Each row is a point. To make a cloud, some directions were put in groups of two or more. Within a group, all points are equally far from the middle, so they leave a hole (a ring in 2 directions, a hollow ball in 3). The other directions are filled evenly. Then the cloud was stretched, turned, moved and blurred a little. How many holes are there, and how many directions does each take, smallest first?

Cloud (20 x 3):
[[  0 -17 -17]
 [-14  -3  41]
 [-39  -1  -3]
 [-34  -8  -6]
 [ 13  -6  -8]
 [-13   1 -20]
 [-22  40 -28]
 [-13 -11  43]
 [-21 -30  -7]
 [ -1  45  -6]
 [-22 -23  43]
 [-45   9  -1]
 [-37  18 -16]
 [-27  15  38]
 [-36 -17  32]
 [-25 -37  41]
 [  0  32  16]
 [-25 -34  42]
 [-20  12  38]
 [-28 -45  34]]
Holes: 1 (2)

Cloud, 29 rows:
[[ 14 -20 -35  16]
 [ 52 -12  28  -5]
 [ 31 -52   5  -1]
 [ 13  16  12  34]
 [ -6 -10   5  58]
 [ 37   7  34 -29]
 [  2 -41  19 -11]
 [-19  10  45  36]
 [  2  -3 -36   9]
 [-23 -18  36   8]
 [ 20 -23  22 -41]
 [ 33   9  12 -44]
 [ 30 -38  21 -28]
 [ 30  -4  54  10]
 [ -4  25 -16   6]
 [-25 -17  22  -5]
 [ 23 -47 -19   2]
 [  2 -23  49  -7]
 [ 33 -41 -22   2]
 [-30   4  38  31]
 [-24  25  19  28]
 [  4  23  49   8]
 [ 15   3  -8 -48]
 [ 10  -4 -38  -7]
 [-13 -31 -13  -8]
 [ 25 -44 -13  28]
 [ 23   9  38 -35]
 [ 27   6  18 -47]
 [ 10  -8 -32  22]]
Holes: 1 (4)

Cloud:
[[  9  12   7 -18 -35  22]
 [ 12 -21  -2 -54  -8  20]
 [ 40 -19 -18 -31   0 -27]
 [ 22  40  24  -8  -5 -23]
 [ -6 -42  23 -48  48   2]
 [ 24 -23  11 -39  33  -1]
 [-45  -3  28   3 -24  40]
 [ -4  16 -33 -11 -19 -46]
 [-15 -22 -18 -39 -12 -30]
 [ -2 -42  27 -23  37  -7]
 [  3 -22  44   2 -20 -21]
 [ 34   6  10   3  37  -1]
 [ -2   9   1  -3 -27 -45]
 [  7  -4 -40  -6 -19 -49]
 [ 23   6 -11 -41 -20 -14]
 [-14 -17  -8  -9 -27 -53]
 [ -3 -38  26   0   3  57]
 [ -3  -1  42  37  28  -2]
 [  1  30  18 -24   1 -19]
 [  1  -2 -42 -41  -7  -7]
 [-32   0  25  34   4   6]
 [ -1  32  -6   2 -14 -32]
 [ 22 -34  11  31   5 -12]
 [ -4  -5   7  23  -6 -32]
 [ 28 -11  37  -2  26   7]
 [ 13 -49  35   2  11   1]
 [-28   5  -3  -6  24 -26]
 [ 14  13 -33 -11 -12  -9]
 [ -6  40 -27 -15  28 -18]
 [ 29  18 -24 -23  21 -23]
 [  0 -46 -13 -22  -5 -47]
 [-34  11 -14 -45   1  -2]
 [ 20  17  23  23 -40  -2]
 [ 23   6  -2 -19  15 -29]
 [ 32   2  44 -41 -21  29]
 [ -5  12  18   5  -5  56]
 [-23 -25  24   7 -49  36]
 [ -2  42  29   3  27  -7]
 [-16  -5  37 -24 -33  24]
 [ 31 -52  29  16  17  14]
 [ -5  -2  29  26 -21  25]
 [-36 -37  29  11  -8  36]
 [ 60 -14   4   1 -17  10]
 [  5 -26  28 -35   7  -8]
 [-30 -11 -14 -20 -55  -6]
 [-19 -13  36 -27  11 -12]]
Holes: 0

Cloud, 76 rows:
[[ 29  -6  33  30 -13 -13 -19   5]
 [ -7   6 -24 -35  -2 -11  26  12]
 [-21   2  -9  -7   1 -17  26  48]
 [  2  -5   4 -43  -7 -40   2  -7]
 [-22  24   3  27 -16  27 -12  24]
 [-11   3  12 -14 -23  -4  21  50]
 [-41   3 -14 -16  -9  30   6  -9]
 [-28  23 -10 -34   8  -1 -27 -18]
 [ -1  -6  16 -20  27  -7   8 -37]
 [ 11  -8   8  39 -37  16 -26 -14]
 [ -8   5   6 -48   8  14  14  -8]
 [ -4  -8   0 -33 -47 -21   1  11]
 [  0  10  41 -17  -5  13 -38 -13]
 [-20 -11 -11 -29 -11  16 -12  28]
 [-21 -41  32  -8 -30  10  -3  10]
 [-28 -23 -22   0  14 -32  -5   8]
 [-22   0  -7   6 -10  34 -24 -11]
 [  6  -4  36  39  -6  18 -20  -9]
 [-12  24 -22  24 -18   4  -6 -13]
 [ -9   7   3 -32 -44   7   6  21]
 [ -5   7  45  11  -6   6 -16  35]
 [-39 -14 -19  12   2  42  17  -5]
 [ -7 -10 -16  -1 -58  -1  17 -10]
 [  4 -43  22  -9 -37 -10  -5   7]
 [ 17  13  12  18 -26 -34  -1   6]
 [-16 -12 -35  -3 -35  -6 -12 -17]
 [ 14   7  -3  -9   5 -43  13  -1]
 [-12 -11 -12  -1   4 -38   3 -26]
 [  3  39   8   7  -3 -13  -8   6]
 [ -9  -7  23  30 -11  19  23 -10]
 [  3  10  10  46 -35  -9 -17 -22]
 [  6 -41  10   6 -48  21  18  13]
 [ 23 -37  14  -7 -35 -13   8 -20]
 [  6 -12 -47  -2  -4 -11  -5 -41]
 [-10  21 -13 -22  -3  12   6  27]
 [-22  13  18 -26 -14 -22  -6   0]
 [ -4  -4   5 -17 -26  23  19 -31]
 [  6  11  46  11 -20  -1   6  33]
 [ -2  23  50  13 -18  32  -7  16]
 [-37 -11  -8   0 -35  10  35   4]
 [-16  10   8  14  12 -23 -21  -3]
 [-12 -26 -17  12 -21  19 -20   3]
 [-23 -20 -13  35 -60  13  13  14]
 [-22  -8 -15  32 -11 -18  -3  34]
 [-10  -4  33  -4 -38  50  22  -6]
 [  8 -10  24  -9   4  31 -15 -32]
 [-31 -47 -31   8   6   9  19  -3]
 [ -1 -19  37 -14  23   4  -1  16]
 [-24 -37 -19 -17  10  -2  22 -17]
 [-11   3   0  23  13   4  15 -20]
 [ 16 -35  17  14 -19   6  19 -24]
 [  0 -32  18 -23 -41 -22  11  -2]
 [-14 -46 -17  -5  25  -4  -3 -13]
 [ -3  -9  58 -11 -15  31  13   1]
 [ -3 -29  42  31 -12  16  -7  -6]
 [-21 -12   2   2  12 -22 -26   3]
 [-24  -2   3 -35 -35  15  29  14]
 [-29   6 -13 -39  -2  17 -15   1]
 [-10 -26 -21  16  -8 -25   1  35]
 [ 13  27  37 -12   8  -1 -15   4]
 [-18  -4 -10 -21  16  42  29  -3]
 [-38  -9 -30  30 -13  17  -9  15]
 [-15  -2  22   1 -18  44 -23  22]
 [-24  14  -4 -10  21  46  16  16]
 [-10   8  43 -19 -25 -17 -22  14]
 [ -5 -17  -4  16 -12  -8  10 -37]
 [  6  -8  35   2  12  28  12  34]
 [-16   9 -17 -24   4  36   0   0]
 [  4 -21   7 -15 -22  35  16  -3]
 [ 10 -23  24  39  -1  24  -8   4]
 [ -1   5  -1  36 -30  -4  -9 -35]
 [-31   9 -24  11  -3  34   9  -7]
 [  1  -2 -13   5 -45   1  15 -30]
 [  5  -9  36   1 -23  45 -15  12]
 [-16 -26  35  -6 -39   7  45  20]
 [-37  -2  21 -20 -27  -5   0   9]]
Holes: 1 (6)

Cloud:
[[  6  -9  10  28 -52  -2   2  20  -3]
 [-10  37   5  -7  13   2 -25 -34 -17]
 [  4  -2  24  10   7  -6 -22  25  34]
 [ 10  -4   6  28 -12   5   4 -21  39]
 [  2 -27  -5 -46   0 -55  44   5 -21]
 [  8 -12  24 -12 -18  19  -9  18  -7]
 [ 34  16  20  -7  24  -9  33 -18 -31]
 [  3 -24 -29 -11 -32 -12  40   7 -48]
 [-23  29  -4  17  -8  -3 -24 -22 -11]
 [ 40 -16  38 -18 -10 -25  -4 -29  12]
 [ 18  -2 -30  -4   4  26  -2  17  -7]
 [-12  19  -4   4 -25 -56  42 -29 -41]
 [-20  29   0 -12  -8 -36  14   0 -33]
 [ 34  -9  33  -7  12   0  32  -2  -9]
 [  0  -8  10 -12  -6 -15  24 -40 -45]
 [-24 -28 -33 -27 -23  -6  18   4 -19]
 [ 28  16  18   4  -9  12  26  12  18]
 [ 35 -15 -10 -14  -7  14  39  17  -7]
 [-20 -21 -17   0 -47  -3  -9  23  28]
 [-11  -4  12 -20 -13 -19   8  20  40]
 [-14 -23   1  22 -56 -19  29   1   0]
 [ 29  11  45 -14   4 -12  16   6  22]
 [  2  17  17  -4 -19   0 -27  23  32]
 [-16 -23 -27   2 -18  11   4  14  30]
 [-36 -38 -53  26 -38  -2  36   9 -40]
 [ -1 -18 -17  -3   8   8  26  19 -24]
 [  0  57   6  31  19   4  13 -29  -6]
 [ -9 -19  22 -22  -6   2  13  22   1]
 [ 26   1   6  -7  -1  -6   4 -41 -15]
 [-41   4 -19   5  -5   0  30  -6 -23]
 [-10  25  15  27 -20 -52  19   0  -9]
 [ 31 -51  15 -16  -6 -19  26  18   9]
 [ 27 -33 -13 -36  22 -31  -3   6   5]
 [-15   2  20  11  19 -29 -60  17  17]
 [ 21  40  11 -10  -8  19   1 -35  22]
 [  2  18   1 -28   4  29  -4  15 -32]
 [ 26 -18  43   4 -12   4  19  -3   9]
 [-19 -29 -22  -6 -27  -1  14   4 -28]
 [  2  32  26  21  -2 -19 -15 -23  20]
 [ 24  25   8  12  -3   1  12  -1   5]
 [ 17 -34   2 -12  19 -41   8  11  -5]
 [ 10 -12  15  17   6  -6   1  21  41]
 [ 18 -21 -14  -2 -38 -28  49  18 -18]
 [-23   4 -28 -18 -21   5  -8  24   2]
 [  0 -23  17 -11  -8   4   7  17 -15]
 [ 13 -25  12  27 -41  12  -8   5   3]
 [-30 -19 -22  32 -35   9  15 -17 -49]
 [ 36 -33  -8   8 -11   4   5 -10 -33]
 [  3  14   1  20  16   3 -15 -31  19]
 [-17 -28 -26  14 -20  18   8  -7 -48]
 [  7   5   6  10 -19  15  12 -20 -16]
 [  7  12  -7 -33 -34 -31  22  31 -15]
 [ 24 -40   4 -41   3  28 -12  25  37]
 [ 15 -19 -35 -22 -19   1  -5   8  29]
 [-13  42  29  10 -20 -30  -2 -43 -12]
 [-31  20  14  15   3  17 -31 -30  38]
 [  1 -29 -18 -18 -28   1  17 -10 -24]
 [ 13  15  10 -16  -2 -18 -16 -37 -20]
 [ 30 -12  -6  -9 -12   5  34   8  11]
 [ 35  15   8  -5 -23 -20   5  27  23]
 [-10  24  19 -23 -39 -20  28  -6 -14]
 [  6  22 -11  17   2  11   5   0  24]
 [ 34 -36  25  -2 -37 -11  38  14  -5]
 [-11 -37  26  14 -34  -7  15  33 -14]
 [-41  19   7  46 -39   3  16 -22 -38]
 [ 18  24  32 -11  -7  17 -19   6  16]
 [ 18  -7  -4 -19  -3 -43   6 -13  12]
 [ 17  40  13 -25  28 -31   7 -15  17]
 [ 20  11  17 -21 -11  -5  45 -23   7]
 [ -4 -38   2 -12   3  34  18  29 -19]
 [-36 -13 -13   8  -4   4  25 -27 -23]
 [ 11 -10   0  27  15   3  -9 -21 -23]
 [ 17  42 -27 -12  -9  11  -3 -30 -26]
 [-22  22   8   5 -28 -40  19 -11  -6]
 [ 20   8  25 -28   1 -33  28   6 -19]
 [-12 -32  25 -21 -42  -3 -13  28  -2]
 [  7 -20 -31 -11 -47   3  57 -10 -32]
 [-27  -9 -17 -23 -19  -3 -15  39 -36]
 [  6  30  -2  11  -1 -25  -1   1   9]
 [ 16  18 -16 -11 -16   8 -21 -24 -30]
 [ 33  -1  28  -1 -28 -14  14 -11 -30]
 [ 21   7  50 -22 -10 -38  23 -15  -9]
 [-10   1  -1  27 -20 -12  18 -24   6]
 [ -2  34  15  40  12  -7 -17 -22 -29]
 [ -4  55  -3   4  -7  14  16 -41 -41]
 [ 25  11  18  -7 -33 -55  11  -6  16]
 [  7 -17   5  18 -48 -27  46  -6 -10]
 [-16  11 -22  10 -18  32  -5 -11  -1]
 [ 11  12  -4  -7   4  19  17 -17  -3]]
Holes: 0
